Each row of a before or after table is a point. One or more steps were done to the points. Then noise was added and the rows were shuffled. The steps act on columns, c1 being the first. Write out the steps. A step turns or swaps two columns, mirrors them in a line or flattens them onto one, adds a multiple of one to another, or multiplies or shifts one. Angles are multiples of 10 degrees, from the lower column toward the higher: turns from -170 to 170, lines from 10 to 170 but not 90. Use the fewest steps. Two steps may share a column if one is a turn and the other turns, adds or multiplies; they go together, in the order done. Otherwise the lowest column goes first.

Before:
[[-32  39]
 [ 31   5]
 [-12   0]
 [ 34 -25]
 [-44 -28]
 [ 40  19]
 [-25   4]
 [  5  47]
 [-58 -41]
 [ 49   8]
 [ 13 -30]]
After:
[[-31 -39]
 [-24  50]
 [-24 -28]
 [ 42   8]
 [-27   2]
 [ 27  21]
 [-62  38]
 [ 28   7]
 [ 55 -25]
 [ 33 -29]
 [ -9   1]]
Steps: add -0.7 times c2 to c1

Before:
[[-29  -6 -15  13]
 [  1 -32  18   1]
 [-24 -10  25 -30]
 [-46  -4   6   9]
 [-21  -7 -30  60]
 [  5 -18  11  14]
 [-19  15 -10   5]
 [  5  -7  23  -5]
 [-22  25  19  -4]
 [-30 -10 -31  23]
 [ 10 -17  19   2]]
After (11 x 4):
[[-22  23   8  -6]
 [-23  -9  10 -30]
 [-21  -8 -12  62]
 [  5 -17   3  14]
 [  6  -6   9  -5]
 [-29 -10 -14  23]
 [-21  16  -5   4]
 [-28  -7  -7  14]
 [  1 -34   7   2]
 [ 11 -18   7   2]
 [-48  -3   2  10]]
Steps: multiply c3 by 0.4

Before, 14 rows:
[[-13  -6 -14  -9 -11 -10 -10  15]
 [-23  -8  13   5   4 -21 -20  25]
 [-23  10  19  10   0   7  10  12]
 [  3  -3   4  11  -3  -1  10 -25]
 [-20   0   5  -3 -15 -15 -19 -13]
 [ 12 -12   6  26 -16  -9   4 -11]
 [-14   1 -25  10  12 -11  -9 -15]
 [ -1  11  -3  -1   9 -16 -11 -26]
 [-11  10  13  -8  21 -60  14  23]
 [  4 -20   6 -18  10 -27   4   5]
 [ 39   0  16  10   8  -9  23   5]
 [-16  -7   7 -12 -21   9  -2 -12]
 [ -1 -10  10 -20  10 -33  10 -20]
 [ -9  19 -10  -1   1  12 -12  -2]]
After, 14 rows:
[[ -1 -11  14  12 -18 -32  -1 -21]
 [-13  -5 -17  13   4  -9   4  15]
 [ -2  11 -10  -3  -7 -17  -4 -26]
 [-14   1 -23 -15  -6 -11  14 -14]
 [-11  10  18  -3 -23 -59  -1  22]
 [  4  -1  10  -8   9  -3   3 -27]
 [-20   0 -12  10  11 -15 -15 -14]
 [ 12 -11   7 -14  25  -8  -1 -11]
 [-22  -9  -7  -6   0 -20 -24  26]
 [  3 -20   7  11 -18 -27  -2   4]
 [ 39   0  29 -12   0  -9   2   3]
 [-23  10  20  -8   5   7  -7  12]
 [-16  -8   3  21  12  10  -7 -11]
 [ -9  19 -16   0  -3  13   0  -4]]
Steps: turn c3 and c7 by -50 degrees; turn c4 and c5 by 150 degrees

Before:
[[-25  25  22  -8  38  33   3 -20 -18   0  16]
 [-26  -6  11  -4 -14  49   5 -22 -14  -2 -18]
 [ 45   0  -3  60 -29 -13 -50 -18 -47  50  27]
 [-24  -6 -13  23 -14  17 -22  20 -31  13   2]
 [-14 -11  10 -10   8  37 -13  -1  27  -2  -6]
 [-25 -10  13   9   6  32  29  -2  14  26   6]
 [ 33  31 -12 -16  -1  31   5  11   6  34 -27]
 [ 25  22  11   6  24  12   5   8   1  18 -54]
 [ 15 -22   2   0  17  57  26  21   6   1  -9]
 [-30 -21   0 -16  -5  -7  -9 -21 -38  -2  12]
 [-17  12   6  -9   2  41  41   4  28 -33 -12]]
After, 11 rows:
[[ 45   2 -14  60 -26 -16 -50 -13 -48  48  -3]
 [-23   9  57  -9  35  35   4 -15 -18   1  -4]
 [ 12  -7  60  -1  17  58  25  19   5   0   3]
 [ 34  13  18 -18   0  32   5   4   5  32   0]
 [-12  -4  45 -11   8  37 -13  -3  26   1  -1]
 [-17   3  48  -9  -1  41  41   1  29 -33   1]
 [-25  -1   5  22 -14  16 -22  20 -28  12   3]
 [-27  -4  60  -6 -14  49   5 -27 -16  -2  -6]
 [-23  -5  45  11   8  32  31   0  13  24   0]
 [ 24   8  22   6  23  11   6   0  -2  18   0]
 [-30  -8  -8 -16  -3  -9  -8 -19 -40  -2  -5]]
Steps: multiply c2 by 0.4; add 1 times c6 to c3; flatten c8 and c11 onto the line at 10 degrees

Before:
[[-50   4 -32  -2  -8 -34  25 -17  -7 -10  24  18  44 -11]
 [ 18   3 -19   2  -1 -13  13  14   9 -12   5   2  37   3]
 [-53  14 -29   7 -22 -24 -19  31 -26  -9 -20   2 -23  27]
 [-24  -8  24 -28 -23   5   4  -5   8  36   3  -1 -26   5]
 [ -6 -12  -6   3  -5 -31  40  23  26  16 -20 -19   5 -34]
 [ 14  60  -5  -7  15 -49 -14  -6  35 -35 -25 -14   0   4]
 [  3  33  27  17  38   2   9   9  36  -8 -14  -9  29 -14]
 [ -7 -11  37 -36 -25   8  35  25  -8 -20  26 -12  48 -22]
 [ -9  47 -29 -28 -16   5  32 -19  29 -13   9  20 -13 -36]
 [  1   3 -28  21  26 -12  48 -22 -16 -33 -13 -28  13  14]
 [-23  54  35  30   9 -43  19  33   3  -6  17 -52  17  25]
 [-36  -7 -12  14  45 -53  29  21  27   6  -5   2   3  31]]
After (12 x 14):
[[-35  -7 -12  14  44 -53  30  23  27   7  32   1   3   5]
 [-24  54  35  30   9 -42  20  33   3  -6  25 -51  18 -17]
 [ -9  46 -28 -28 -16   5  34 -21  28 -14 -36  20 -14 -10]
 [ -5 -13  -6   4  -6 -31  39  23  27  16 -34 -19   6  20]
 [ 19   4 -19   4  -2 -13  13  14   7 -12   1   1  38  -5]
 [-50   4 -32  -2  -9 -36  24 -16  -7  -9 -10  18  45 -25]
 [  2  31  28  17  37   4   8   9  36  -8 -15  -8  28  12]
 [  1   4 -26  22  26 -12  49 -21 -15 -35  14 -28  12  13]
 [-52  13 -29   5 -21 -24 -20  31 -27  -9  28   2 -24  19]
 [ 15  61  -5  -8  14 -50 -13  -6  36 -37   4 -13  -1  25]
 [-24  -9  25 -27 -24   4   5  -5   8  36   6   1 -27  -5]
 [ -7 -12  37 -37 -26   8  36  24  -7 -19 -20 -10  48 -28]]
Steps: turn c11 and c14 by -90 degrees

Before, 11 rows:
[[-23  12   8  18  27 -15 -20  -2   4  28 -15  -7  -8   3  21  35 -20  39
   -9  41]
 [ 23 -12  17  -4  15  -4  17   6  43 -10  28 -13  26 -16 -19  -2  14  20
    2 -27]
 [-38 -10  -6  26  -4  11  23  18   3   3  28   7  13 -31 -11  45   5 -26
  -16 -57]
 [-31   2  -2   8  -4 -23 -22 -30  -8  11  21 -32 -20  29  20  46 -33  29
  -22  18]
 [ 20  -1  -4 -15   4   2 -13  35  35 -39  14  19  14 -24 -24   0  10  -5
   -4 -15]
 [  9 -13  17   7  27  12  15  34  37 -56 -10   4  22   4  -8   3   1   1
   12 -17]
 [ 18 -33   1 -25   2   1  14  43  43 -16 -22  -2   8   1 -32 -21  -1  10
    3 -13]
 [ 16 -19  -9   1  11  20  18  50   5 -29  19  -7  14 -11 -33  -3  25  -1
   22 -12]
 [  7 -18  -3   1  24 -22 -14  21  23  -3 -23 -33   3  28   8  -1  30  33
  -60  29]
 [-38  23  43  19 -18  19 -25 -14 -14   0  -1 -29 -10 -21  21  25 -32  21
    3  10]
 [-11  17   0   6   0  47  19  15  17   7  32   3  19  -5  18  26 -14  -9
  -14 -29]]
After (11 x 20):
[[ 23 -19  -2   2  23 -22 -14  19  21 -32   4 -32   1  27 -55 -29  31   3
   23  29]
 [-26   1  -2  10  -1 -25 -23 -30  -6 -28 -26 -33 -20  31 -30  15 -34  16
   -6  18]
 [ -5  22  44  20 -19  18 -23 -13 -15 -19 -38 -29 -11 -21  -6  -4 -32   3
  -21   8]
 [-18 -20  -9  -1  14  19  16  51   5  -5  18  -8  12 -12  36 -34  25 -29
   18 -11]
 [-34 -10  -6  26  -3  11  21  19   4  26 -32   8  16 -28  -9  14   3  -2
   18 -58]
 [ 12 -15  18  10  27  12  15  35  38 -11   6   3  24   4  14 -27   1 -55
   -1 -18]
 [-11  -1  -6 -15   5   3 -14  34  36  -2  21  20  14 -22  10 -30   7 -39
   24 -15]
 [ 26 -33   3 -25   1   1  12  41  44 -13  15  -4   9   0  18 -53  -1 -15
   27 -12]
 [ 11  11   8  19  25 -15 -18  -4   6 -35 -23  -6  -7   2 -20   6 -20  34
  -13  41]
 [-24 -11  18  -1  16  -4  15   6  43 -23  27 -14  27 -17  11 -31  14  -5
   17 -25]
 [-33  16  -1   6  -1  45  20  14  17  10  -5   3  20  -6 -23  -4 -14   7
   -8 -29]]
Steps: turn c1 and c11 by 80 degrees; turn c10 and c18 by 80 degrees; turn c15 and c19 by -120 degrees; shift c16 by -30

Before:
[[ 14 -13  13   6 -24 -24 -37   6  26  -6 -12 -32 -14 -49   4 -34 -18  49
   17 -19  11   9  52  -3 -21   0  45  -8 -12  30   2  38]
 [ 11   6  29   6 -45   8 -20  -5   6 -20  -5 -32 -30 -12 -14 -23  -5  11
    8 -24  32  17  43 -29  14 -16  19  29 -17  35  22  33]
 [-14   4 -33 -34  16  17  -9 -31 -21 -24   8  -1  12  14  -2   1  43 -31
   -3  13   0 -19 -14   5   6  -3   8 -23  16 -12  -4 -12]
 [ -3 -31 -23 -31   5 -15  15 -10  14 -15   5  20  -2   7  -4  28   4   6
   -4   2  10 -35   1   5   1  18  27 -13   8  31  -2 -34]
 [-20   1 -19 -34   7  23  25 -22 -13 -24  11   6 -13   1  25  13   2 -22
  -30  16  21  16 -18  30   9   7 -14 -11  30 -11  -5 -20]
 [-18 -41 -20  -5  16  -7   7  -9  23 -34   9  20  14 -21  29 -12  -1   4
   18  32   1 -41  17 -10 -23 -24  26  15   0  31 -11 -21]
 [-13  -7 -31 -29  16  19  16 -36  -5   1   9   5   3  13   9  20  -1  -9
   -1  38 -16 -34  -2  10   4   1  13   4  60  15   0  -7]
 [ 28   1  28   9 -15   3 -11   7  30 -25  -4 -13 -19 -23   2   0 -11  33
   -2 -13  -9  17  36 -48 -11  -3  43   7 -20  12 -17  31]
 [ 16   4  36  -7 -10  -5 -21   9  21  11   5 -20   0 -17  20 -32  -3  40
   32   4  16   8  16 -40  -4   5  14  -2 -17  38   9  11]
 [-25   7  24   7  16  27  -8 -37 -24   3  18  -4   8  14 -13  15  12 -17
  -10 -27   4  25  -7   9  21 -37 -20 -22  33 -25  43 -12]
 [-24  16 -27  -6   8  18  25 -28 -23 -12 -10  -5   9  17  -6  25   7 -21
  -22  -3  15   1 -17   7  10 -23 -29 -38  33  24 -22  -3]]
After, 11 rows:
[[ 10   6  29   2 -44  10 -20  -5   4 -18  -4 -31 -31 -11 -14 -22  -5  12
    7 -25  31  -4  43 -28  13 -24  19  28 -16  34  21  34]
 [-11  -7 -31 -36  15   2  17 -34  -4   2   8   5   3  11   7  20  -1 -10
   -2  38 -17  26  -1  10   4  24  12   2  60  15  -1  -8]
 [ 16   2  35  -4  -9  -8 -21   8  22  11   7 -20  -1 -16  22 -33  -1  40
   33   5  17  -9  18 -40  -3   0  15  -2 -17  39   9  10]
 [ -3 -31 -23 -19   6 -28  15 -10  13 -15   5  21  -1   8  -4  27   5   5
   -5   3   9  16   0   6   0  37  27 -12  10  32  -2 -33]
 [-23   7  26  -8  16  27  -7 -37 -23   4  18  -5   8  15 -12  16  12 -18
  -11 -26   4   6  -7  10  22 -45 -21 -20  33 -25  41 -12]
 [ 13 -14  13  18 -23 -17 -39   6  27  -6 -12 -33 -14 -50   4 -35 -19  49
   17 -18  13  -6  53  -3 -21  -6  42  -7 -12  30   2  38]
 [ 29   0  29   6 -15   7 -10   7  30 -26  -6 -14 -19 -23   2   1 -12  31
   -3 -12 -10 -12  37 -49 -12 -13  42   7 -21  11 -18  30]
 [-24  16 -27 -14   8  14  25 -28 -24  -9  -9  -5   9  19  -7  25   8 -22
  -23  -3  16  14 -18   8  12 -18 -29 -37  35  24 -21  -3]
 [-21   0 -20 -42   7   3  24 -22 -12 -25  12   6 -13  -1  24  13   0 -23
  -30  16  21 -18 -18  30   8  -5 -15 -11  30 -11  -6 -20]
 [-14   5 -35 -37  15  -2  -8 -31 -21 -25   7  -1  12  14  -1   1  45 -32
   -3  15  -1  17 -14   5   5   9   7 -24  16 -12  -4 -12]
 [-18 -44 -21   0  15  -9   7  -9  24 -33  10  20  14 -21  30 -13  -2   2
   17  33   0  48  16 -10 -23  10  25  16  -1  31 -12 -23]]
Steps: turn c4 and c6 by 30 degrees; mirror c22 and c26 in the line at 110 degrees
